Each row of a before or after table is a point. One or more steps were done to the points. Then noise was added and the rows were shuffled. The steps act on how far a point lies along the listed directions, d1 being the first. Name the steps. A step turns or swaps two directions, mirrors them in a line or flattens them onto one, adds a multiple of one to another, or multiplies one. Angles are multiples of 10 degrees, from the lower direction toward the higher: turns from -170 to 170, lines from 10 to 170 but not 90. Use the fewest steps. Two steps may share a direction if one is a turn and the other turns, adds or multiplies; they go together, in the order done. Otherwise the lowest direction goes first.

Directions:
(1): [-1.87  1.12  0.59]
(2): [ 0.08  1.16 -1.94]
(3): [1.27 1.59 1.00]
Before (9 x 3):
[[ 0.13  0.01  0.14]
 [ 0.89  0.04  1.07]
 [ 0.08 -0.09  0.49]
 [-0.05 -0.46  0.35]
 [ 0.31  0.01 -0.66]
 [-0.57  0.14  0.18]
 [-0.14 -0.33 -0.35]
 [-0.72  0.10 -0.22]
 [ 0.10 -0.30 -0.26]]
After:
[[ 0.00  0.07 -0.12]
 [ 0.11 -0.02  0.46]
 [ 0.11 -0.05  0.24]
 [-0.13 -0.52  0.33]
 [ 0.07  0.11  0.09]
 [-0.11  0.46 -1.26]
 [ 0.10  0.35 -0.33]
 [ 0.05 -0.15  0.47]
 [ 0.31  0.50 -0.07]]
Steps: multiply d1 by 0; turn d2 and d3 by -140 degrees

Directions:
(1): [ 1.14  1.39 -0.77  1.07  1.38 -0.20 -2.55  0.48]
(2): [ 0.13 -0.79  0.21 -0.93  2.55 -0.41  0.15 -2.33]
(3): [ 1.51  1.15  0.62  1.61  0.81  1.44  2.08 -0.13]
(4): [-1.17  0.30 -0.94  1.86  0.41 -2.54  1.12 -0.03]
(5): [ 2.52  0.13 -1.66 -1.29 -0.81 -1.27  0.78 -0.15]
Before (11 x 8):
[[ 0.35 -0.15 -0.85 -0.48  0.41 -1.01 -0.13 -0.80]
 [ 0.04  0.51  0.39 -0.16  0.03  1.21 -0.84  0.63]
 [ 0.42  0.43 -0.29  0.40  0.08  0.57 -0.51  0.80]
 [-0.17  0.12 -0.02  0.37  0.50 -0.25 -0.16 -0.05]
 [ 0.41  0.54  0.05  0.50  0.48 -0.19 -0.19 -0.47]
 [ 0.38  0.15  0.17 -0.40 -0.66  0.29  0.34  0.09]
 [ 0.27  0.26 -0.63  0.85  0.02 -0.42  0.34  0.08]
 [ 0.14 -0.20  0.36  0.03 -0.21  0.21  0.67 -0.06]
 [ 0.54 -0.19 -0.28 -0.41 -0.38 -0.29 -0.16 -0.22]
 [ 0.74  0.59 -0.60  0.00 -0.42 -0.73  0.39  0.00]
 [-0.24 -0.08 -0.35 -0.38 -0.45 -0.65 -0.15  0.20]]
After:
[[ 0.61 -0.32 -0.32 -0.42  0.38  0.14  0.14 -0.66]
 [ 0.53  0.12 -0.07 -0.25  0.21  0.19 -0.44  0.05]
 [-0.50  0.01  0.17  0.22 -0.32 -0.38  0.64 -0.10]
 [ 0.16 -0.33 -0.07 -0.15 -0.64 -0.27  0.36 -0.10]
 [-0.08  0.89 -0.71  0.87  0.21 -0.87 -0.22  0.62]
 [-0.20 -0.25  0.02 -0.53  0.05 -0.24  0.18 -0.27]
 [-0.44 -0.25  0.54  0.23 -0.07  0.19  0.38 -0.03]
 [ 0.70 -0.26 -0.19 -1.07 -0.83  0.50  0.10 -0.15]
 [ 0.60  0.32 -0.96  0.32  0.55 -0.69  0.02  0.17]
 [ 0.93  0.49 -0.15 -0.16 -0.18  0.06 -0.37 -0.23]
 [ 0.44 -0.10 -0.12 -0.80 -0.19 -0.31  0.74 -0.73]]
Steps: multiply d1 by 1.3; turn d1 and d5 by 50 degrees; turn d2 and d4 by -130 degrees; multiply d3 by 0.4

Directions:
(1): [ 2.11 -1.31 -1.09 -0.12  1.23 -3.16 -0.12 -1.85 -0.28 -0.20  0.81  0.12
 -0.48 -0.77]
(2): [ 0.53  0.67  0.17 -0.31 -1.82 -1.12  1.87  0.86  2.48 -1.96  1.74  0.36
 -0.14  1.03]
(3): [-1.26  1.11 -1.92 -1.58 -0.39  0.16 -0.56 -0.33 -1.91 -1.15  0.81  2.21
 -1.86  0.58]
(4): [-0.66 -0.67  1.30 -0.61  0.06 -1.51  3.15  0.70 -1.57  1.27 -1.50  0.64
 -0.78  0.94]
Before:
[[-0.45  0.57  0.01 -0.25 -0.16  0.15  0.37  0.05 -0.65 -0.07 -0.17  0.82
  -0.89  0.28]
 [ 0.14 -0.28  0.26  0.51  0.01  0.19 -0.43  0.39 -0.03  0.61 -0.43 -0.16
   0.38 -0.55]
 [ 0.04 -0.46  0.51 -0.29  0.06 -0.50  0.64  0.03 -0.34  0.31 -0.45  0.18
  -0.44  0.34]
 [-0.51  0.86 -0.84 -0.50 -0.51  0.76 -0.73  0.25  0.33 -1.17  0.80  0.74
  -0.39  0.54]
 [-0.21  0.12 -0.22  0.23  0.52  0.60 -1.11 -0.46 -0.54 -0.11  0.20 -0.30
   0.32 -0.55]
 [-0.37  0.37 -1.08 -0.21 -0.16  0.65 -1.38 -0.10  0.40 -0.99  0.93  0.35
  -0.02 -0.41]
 [-0.24  0.18  0.12  0.15  0.16  0.80 -0.20  0.03 -0.30  0.30 -0.22 -0.26
   0.22 -0.26]
 [-0.22  0.03 -0.02 -0.08 -0.15  0.40 -0.18 -0.32 -0.06  0.27 -0.22  0.13
   0.06 -0.04]]
After, 8 rows:
[[ 0.75 -0.46 -0.05 -0.23  0.05 -0.76 -0.11 -0.49  0.35 -0.26  0.25  0.05
  -0.37 -0.03]
 [ 0.31 -0.11  0.58  0.65 -0.54 -0.03  0.20  0.75  0.85  0.18 -0.08 -0.29
   0.57 -0.30]
 [-1.30  0.76 -1.06 -0.81  0.19  1.31 -1.15  0.09 -1.46 -0.26 -0.15  1.18
  -0.83  0.41]
 [-0.86  0.55  0.57 -0.13 -0.58  0.62  0.72  0.60 -0.06 -0.39  0.14  0.05
   0.12  0.35]
 [-0.04  0.75 -0.86 -0.32 -0.08 -0.07 -0.50 -0.50 -0.45 -0.74  0.64  1.02
  -1.04  0.01]
 [-0.03  0.35  0.12  0.13 -0.29  0.53  0.17  0.25  0.50 -0.32  0.34 -0.25
   0.23 -0.08]
 [-0.14  0.19 -0.06 -0.12 -0.41  0.26  0.02 -0.18  0.29 -0.07  0.08  0.20
   0.01  0.06]
 [-1.80  0.44 -0.37 -0.65 -0.14  1.19 -0.19  0.69 -1.15  0.03 -0.44  0.90
  -0.45  0.17]]
Steps: turn d2 and d4 by -160 degrees; turn d1 and d4 by 70 degrees; multiply d3 by 1.6

Directions:
(1): [ 2.38 -0.91 -1.62 -1.12  1.34 -0.74  1.65  0.54 -0.10 -0.32 -0.20  0.90
  2.52  0.35  0.37 -0.96 -1.50 -0.05  3.23 -0.62  1.49  0.25 -0.55 -1.07]
(2): [ 1.19  2.46  0.56  1.35  1.05 -0.29  2.29 -0.39  0.91 -2.22  2.08  0.46
 -0.36  2.11  0.53  1.29  1.04  0.68  0.48  0.23 -0.48 -1.54 -0.67  1.74]
(3): [ 2.41 -0.50  1.14  0.91  0.54 -0.21 -2.90  0.08  2.00  1.19 -0.50  1.05
 -0.73  0.52 -0.81 -0.75  0.80 -1.31  0.99 -2.36 -0.61  0.36 -1.33  2.00]
Before (8 x 24):
[[-0.63  0.49 -0.23 -0.21  0.42  0.23  1.48 -0.07 -0.63 -0.55  0.29 -0.19
   0.29  0.02  0.32  0.53  0.17  0.82  0.05  0.82  0.15 -0.32  0.44 -0.69]
 [-1.27 -0.04 -0.35  0.05 -0.51  0.16 -0.13  0.17 -0.60  0.01 -0.26 -0.45
   0.16 -0.50  0.14  0.21 -0.29  0.59 -0.95  0.62  0.28 -0.05  0.65 -0.48]
 [ 0.21 -0.37  0.41  0.10 -0.19  0.05 -1.22 -0.13  0.81  0.60  0.04 -0.20
  -0.43 -0.02 -0.27  0.03  0.20 -0.52  0.05 -0.79 -0.23  0.34 -0.49  0.55]
 [-0.26 -0.74  0.23 -0.15 -0.39  0.20 -1.34 -0.08  0.20  0.98 -0.44  0.24
  -0.27 -0.46 -0.21 -0.60  0.09 -0.29 -0.25 -0.20 -0.15  0.09 -0.20  0.17]
 [-0.36  0.29  0.73  0.30 -0.31  0.28 -0.99 -0.28  0.16  0.48 -0.14 -0.01
  -0.83  0.01 -0.52  0.12  0.54 -0.28 -1.07  0.20 -0.77  0.12  0.01  0.34]
 [ 0.56 -0.09  0.35 -0.06 -0.12  0.01 -0.70  0.22  0.49  0.56 -0.11  0.44
  -0.22  0.30  0.07 -0.11 -0.02 -0.28  0.54 -0.39  0.05  0.00 -0.22 -0.11]
 [ 0.88 -0.27  0.09  0.34  0.46 -0.33 -1.21  0.03  0.65  0.74 -0.44  0.15
  -0.05  0.16 -0.10 -0.28  0.24 -0.58  0.44 -0.98 -0.19  0.11 -0.27  0.25]
 [-0.65 -0.38 -0.43 -0.39 -0.33  0.24  0.06  0.27 -0.91  0.31 -0.17 -0.35
   0.20 -0.50 -0.09 -0.22 -0.03  0.19 -0.70  0.44 -0.06  0.10  0.54 -1.05]]
After (8 x 24):
[[-0.70 -0.30 -0.50 -0.41 -0.33  0.25  0.29  0.31 -1.00  0.21 -0.08 -0.44
   0.23 -0.57 -0.09 -0.14 -0.07  0.25 -0.74  0.53 -0.02  0.08  0.62 -1.14]
 [ 0.48 -0.05  0.28 -0.07 -0.11  0.03 -0.64  0.20  0.41  0.50 -0.08  0.39
  -0.21  0.27  0.07 -0.12 -0.02 -0.26  0.51 -0.30  0.11 -0.04 -0.17 -0.17]
 [ 0.75 -0.31  0.00  0.30  0.41 -0.36 -1.19  0.02  0.54  0.74 -0.50  0.12
   0.01  0.07 -0.08 -0.28  0.15 -0.56  0.36 -0.87 -0.13  0.17 -0.21  0.06]
 [-0.28  0.99 -0.02  0.13  0.67  0.10  1.65 -0.12 -0.37 -0.86  0.62 -0.02
   0.15  0.51  0.34  0.70  0.40  0.81  0.22  0.75  0.06 -0.57  0.23 -0.25]
 [-0.76 -1.22 -0.01 -0.57 -0.66  0.22 -1.55  0.02 -0.17  1.32 -0.86  0.00
  -0.17 -0.97 -0.23 -0.81 -0.22 -0.30 -0.46 -0.04  0.05  0.35  0.11 -0.36]
 [-1.01 -1.01  0.42 -0.43 -0.90  0.41 -2.19 -0.10 -0.33  1.60 -1.22 -0.29
  -0.69 -1.13 -0.77 -0.55 -0.03 -0.60 -1.34  0.08 -0.54  0.91  0.39 -0.60]
 [-0.24 -0.93  0.20 -0.28 -0.49  0.13 -1.65  0.01  0.50  1.04 -0.47 -0.33
  -0.29 -0.57 -0.36 -0.30 -0.12 -0.61 -0.09 -0.70 -0.12  0.71 -0.28 -0.05]
 [-1.53 -0.32 -0.42 -0.18 -0.63  0.22 -0.36  0.18 -0.74  0.28 -0.49 -0.56
   0.26 -0.75  0.07  0.08 -0.45  0.57 -1.07  0.66  0.40  0.09  0.81 -0.80]]
Steps: turn d2 and d3 by 20 degrees; add 1.5 times d1 to d2
